Each point is reached from the start by the listed moves, each made once or not at all, plus a little noise. Is the number of moves made odd or even? Then give how often each move was made.

Moves:
(1): [0.43 0.31 0.02 0.77]
(2): [-0.12  0.70  0.07 -0.51]
(3): [-0.62 -0.07  0.24  0.20]
Start: [ 0.22  0.21 -0.05 -0.11]
Points:
[-0.05  1.16  0.30  0.33] => odd (1, 1, 1)
[ 0.27  0.20  0.00 -0.09] => even (0, 0, 0)
[ 0.67  0.53 -0.05  0.66] => odd (1, 0, 0)

Moves:
(1): [ 0.36  0.26 -0.73  0.00 -0.13  0.08]
(2): [ 0.03  0.47  0.59  0.04  0.06 -0.05]
(3): [ 0.32 -0.14  0.26  0.27  0.37  0.22]
(4): [-0.05  0.36 -0.05 -0.04  0.55  0.12]
(5): [ 0.64 -0.27 -0.14 -0.33  0.69 -0.43]
(6): [ 0.10  0.24  0.36 -0.66  0.42  0.61]
Start: [-0.16 -0.03  0.02  0.03 -0.21 -0.31]
Points:
[ 0.74  0.31 -0.94 -0.34  0.90 -0.53] => odd (1, 0, 0, 1, 1, 0)
[ 0.18  1.07 -0.19  0.04  0.30 -0.18] => odd (1, 1, 0, 1, 0, 0)
[ 0.63  0.77  0.49 -0.31  0.53  0.57] => even (1, 1, 1, 0, 0, 1)

Moves:
(1): [ 0.25  0.21 -0.14 -0.10  0.09 -0.41  0.32 -0.07  0.03 -0.12]
(2): [-0.27  0.08 -0.07  0.08  0.09 -0.21 -0.02  0.02  0.04 -0.31]
(3): [ 0.12 -0.10  0.23 -0.25  0.07 -0.23 -0.07 -0.03  0.18  0.02]
(4): [ 0.21  0.10  0.12  0.37  0.40 -0.07  0.06 -0.35  0.04 -0.38]
(5): [-0.04  0.01 -0.09 -0.13  0.31  0.08  0.14  0.14 -0.13  0.09]
(6): [ 0.04  0.39  0.15  0.12  0.09  0.13 -0.14  0.22  0.01  0.03]
(7): [-0.08  0.07  0.17 -0.05 -0.15  0.05  0.21 -0.26 -0.03 -0.31]
(8): [ 0.25 -0.25  0.10  0.20 -0.12  0.01  0.63  0.17  0.32 -0.48]
(9): [ 0.05  0.18 -0.08 -0.02  0.12  0.20  0.20 -0.11  0.54 -0.06]
Start: [-0.48  0.26 -0.47  0.13  0.17  0.00  0.14 -0.04 -0.36  0.19]
Points:
[-0.51  0.50 -0.39  0.42  0.52  0.02  0.77  0.50 -0.12 -0.49] => even (0, 1, 0, 0, 1, 1, 0, 1, 0)
[ 0.01  0.59 -0.54  0.66  0.74 -0.46  1.34 -0.37  0.61 -1.18] => odd (1, 1, 0, 1, 0, 0, 0, 1, 1)
[-0.08  1.06 -0.30  0.62  0.99 -0.20  1.54 -0.27  0.46 -1.36] => even (1, 1, 0, 1, 1, 1, 1, 1, 1)
[-0.26  0.76 -0.29  0.51  0.95  0.15  0.21 -0.02 -0.44 -0.07] => odd (0, 0, 0, 1, 1, 1, 0, 0, 0)
[ 0.06  0.38 -0.27 -0.18  0.46 -0.31  1.56 -0.20  0.54 -0.68] => even (1, 0, 1, 0, 1, 0, 1, 1, 1)
[-0.32  0.73 -0.61 -0.16  0.53 -0.08  1.00 -0.31  0.05 -0.21] => even (1, 0, 0, 0, 1, 0, 1, 0, 1)
[-0.46  0.71 -0.46 -0.32  0.69 -0.53  0.90 -0.32  0.29 -0.52] => even (1, 1, 1, 0, 1, 0, 1, 0, 1)

Moves:
(1): [ 0.54 -0.04 -0.23  0.45 -0.01 -0.10 -0.39  0.04 -0.19  0.16 -0.11 -0.20
 -0.26 -0.10]
(2): [ 0.50  0.72  0.04  0.16  0.33  0.04 -0.01  0.10  0.72 -0.80  0.23 -0.13
  0.38  0.09]
(3): [ 0.36 -0.07 -0.19 -0.28  0.27  0.16  0.13 -0.11  0.17  0.11  0.19 -0.25
 -0.33 -0.19]
(4): [-0.32  0.44  0.23 -0.10  0.26  0.09 -0.55 -0.18  0.19  0.84  0.16 -0.17
  0.18 -0.16]
(5): [-0.30 -0.19  0.41 -0.39  0.44  0.13 -0.22 -0.19 -0.25 -0.19 -0.22 -0.34
 -0.17 -0.24]
(6): [-0.01 -0.04 -0.28  0.19  0.39  0.07  0.05  0.01 -0.13 -0.12 -0.07  0.29
 -0.02 -0.08]
(7): [ 0.07  0.56 -0.10 -0.15  0.36 -0.58  0.28 -0.09 -0.29  0.11  0.19 -0.49
 -0.25  0.32]
(8): [ 0.06 -0.18 -0.03  0.01 -0.04  0.66  0.30  0.24 -0.13  0.18 -0.24 -0.13
  0.15  0.34]
(9): [-0.37 -0.57 -0.04  0.27 -0.04  0.01  0.22 -0.30  0.39 -0.14 -0.29 -0.44
  0.16  0.21]
(10): [-0.02 -0.01 -0.19 -0.18  0.13 -0.23  0.17  0.06 -0.04  0.21 -0.25 -0.08
  0.51 -0.39]
(11): [ 0.02 -0.08 -0.22 -0.45  0.21 -0.10 -0.32  0.24  0.24 -0.15  0.08  0.30
 -0.16  0.45]
(12): [ 0.55 -0.32  0.31 -0.04  0.03 -0.12  0.05 -0.16 -0.26  0.09  0.33  0.43
  0.26  0.26]
Start: [-0.06  0.21  0.36 -0.44 -0.16 -0.22 -0.23  0.11  0.03 -0.15 -0.22  0.34
 -0.14  0.04]
Points:
[-0.07  0.88  0.19 -0.92  1.95  0.13  0.16 -0.33  0.68  0.03 -0.53 -1.40
  0.46 -0.06] => odd (0, 1, 1, 1, 1, 1, 1, 1, 1, 1, 0, 0)
[ 0.49 -0.15  0.81 -0.99  0.73  0.33 -1.36  0.08 -0.35  0.77 -0.23  0.22
 -0.13  0.58] => even (1, 0, 0, 1, 1, 0, 0, 1, 0, 0, 1, 1)
[ 0.14 -0.06  0.21 -0.84  1.60 -1.06 -0.93 -0.46 -0.30  0.65 -0.40 -0.36
  0.13  0.30] => odd (1, 0, 0, 1, 1, 1, 1, 0, 1, 1, 1, 1)
[ 0.12  0.80 -0.05 -0.64  1.88 -0.22 -0.69  0.02  0.56 -0.06 -0.73 -1.06
  0.38  0.49] => even (1, 1, 0, 1, 1, 1, 1, 1, 1, 1, 1, 0)
[-0.08 -0.23  0.10 -0.04  0.95 -0.05  0.01 -0.20 -0.53 -0.17 -0.97 -0.99
 -0.54  0.49] => even (1, 0, 0, 0, 1, 1, 1, 1, 1, 0, 0, 0)

Moves:
(1): [ 0.12 -0.18 -0.07  0.01  0.32  0.60  0.22 -0.32  0.11  0.39  0.17 -0.25
  0.08  0.00 -0.15  0.17]
(2): [-0.07  0.19  0.21 -0.01  0.67  0.38 -0.02  0.12  0.06 -0.22 -0.07  0.06
 -0.10  0.16 -0.37  0.09]
(3): [ 0.00 -0.06  0.15 -0.08 -0.07  0.36  0.20  0.42  0.02 -0.19 -0.18  0.13
 -0.12 -0.48 -0.01  0.11]
(4): [-0.22  0.53  0.08  0.13 -0.33 -0.67 -0.21 -0.17 -0.01  0.61 -0.21 -0.34
  0.65 -0.06  0.09 -0.03]
(5): [-0.08 -0.10  0.15  0.48  0.22 -0.02  0.18 -0.29  0.01 -0.12 -0.10 -0.01
  0.32  0.09 -0.02 -0.06]
(6): [ 0.11 -0.04  0.03 -0.07  0.52  0.13 -0.22 -0.14  0.68 -0.42 -0.46 -0.13
 -0.20  0.29  0.37 -0.24]
(7): [-0.08  0.09 -0.05 -0.13 -0.33 -0.13  0.26  0.08 -0.11  0.01 -0.04 -0.13
 -0.02 -0.15 -0.09 -0.06]
(8): [-0.11  0.01 -0.17  0.24 -0.49  0.37 -0.19  0.04  0.00 -0.04  0.10 -0.22
 -0.02 -0.30 -0.04  0.00]
(9): [ 0.10 -0.01  0.10 -0.05 -0.16  0.18  0.07  0.00  0.38  0.12 -0.15  0.38
 -0.03 -0.04 -0.33 -0.08]
(10): [-0.36 -0.42 -0.08  0.01  0.45 -0.10  0.24  0.03  0.46  0.42  0.09 -0.21
  0.33  0.19 -0.35  0.03]
(11): [-0.13  0.07 -0.37 -0.14 -0.26  0.16  0.03 -0.11  0.06 -0.14  0.20  0.13
 -0.23  0.15  0.13  0.54]
(12): [-0.34  0.11 -0.13  0.13  0.10  0.22  0.05 -0.09  0.02  0.16  0.12  0.20
 -0.27 -0.31 -0.07 -0.14]
(13): [-0.35  0.07  0.03 -0.28  0.41 -0.21 -0.53 -0.06 -0.15 -0.51 -0.28  0.41
  0.50  0.45  0.32 -0.25]
(14): [ 0.08  0.07  0.32  0.28 -0.10 -0.16 -0.10  0.16 -0.25  0.48 -0.42 -0.06
  0.06  0.52 -0.06 -0.32]
Start: [ 0.00 -0.16  0.07 -0.04 -0.14 -0.27 -0.15  0.07  0.19 -0.36 -0.20 -0.04
  0.02  0.14  0.07 -0.22]
Points:
[-0.28 -0.03  0.44 -0.30  0.70  0.90 -0.86  0.49  1.19 -1.66 -1.27  0.61
  0.05  0.22 -0.03 -0.61] => even (0, 1, 1, 0, 0, 1, 0, 1, 1, 0, 0, 0, 1, 0)
[-0.58  0.47  0.55  0.92 -0.74  0.01 -0.12  0.09  0.93  0.21 -1.52 -0.20
  0.33 -0.38 -0.09 -1.07] => odd (0, 0, 1, 1, 1, 1, 1, 1, 1, 0, 0, 1, 0, 1)
[-1.02 -0.02  0.41  0.41  2.07  0.26 -0.37 -0.88  1.69  0.08 -1.09  0.05
  1.27  0.93 -0.40 -0.80] => odd (1, 1, 0, 1, 1, 1, 0, 0, 1, 1, 0, 1, 1, 0)
[-0.88  0.54  0.85  0.40  0.58  0.30 -0.07 -0.03  0.23  0.45 -1.36  0.35
  1.07  0.35 -0.63 -0.82] => even (1, 1, 1, 1, 1, 0, 1, 0, 1, 0, 0, 1, 1, 1)
[-1.01  0.82 -0.02 -0.47  0.48 -0.19 -0.71 -0.26  1.11 -0.80 -1.09  0.56
  0.30  0.62  0.14 -0.35] => even (0, 1, 0, 1, 0, 1, 1, 0, 1, 0, 1, 1, 1, 0)
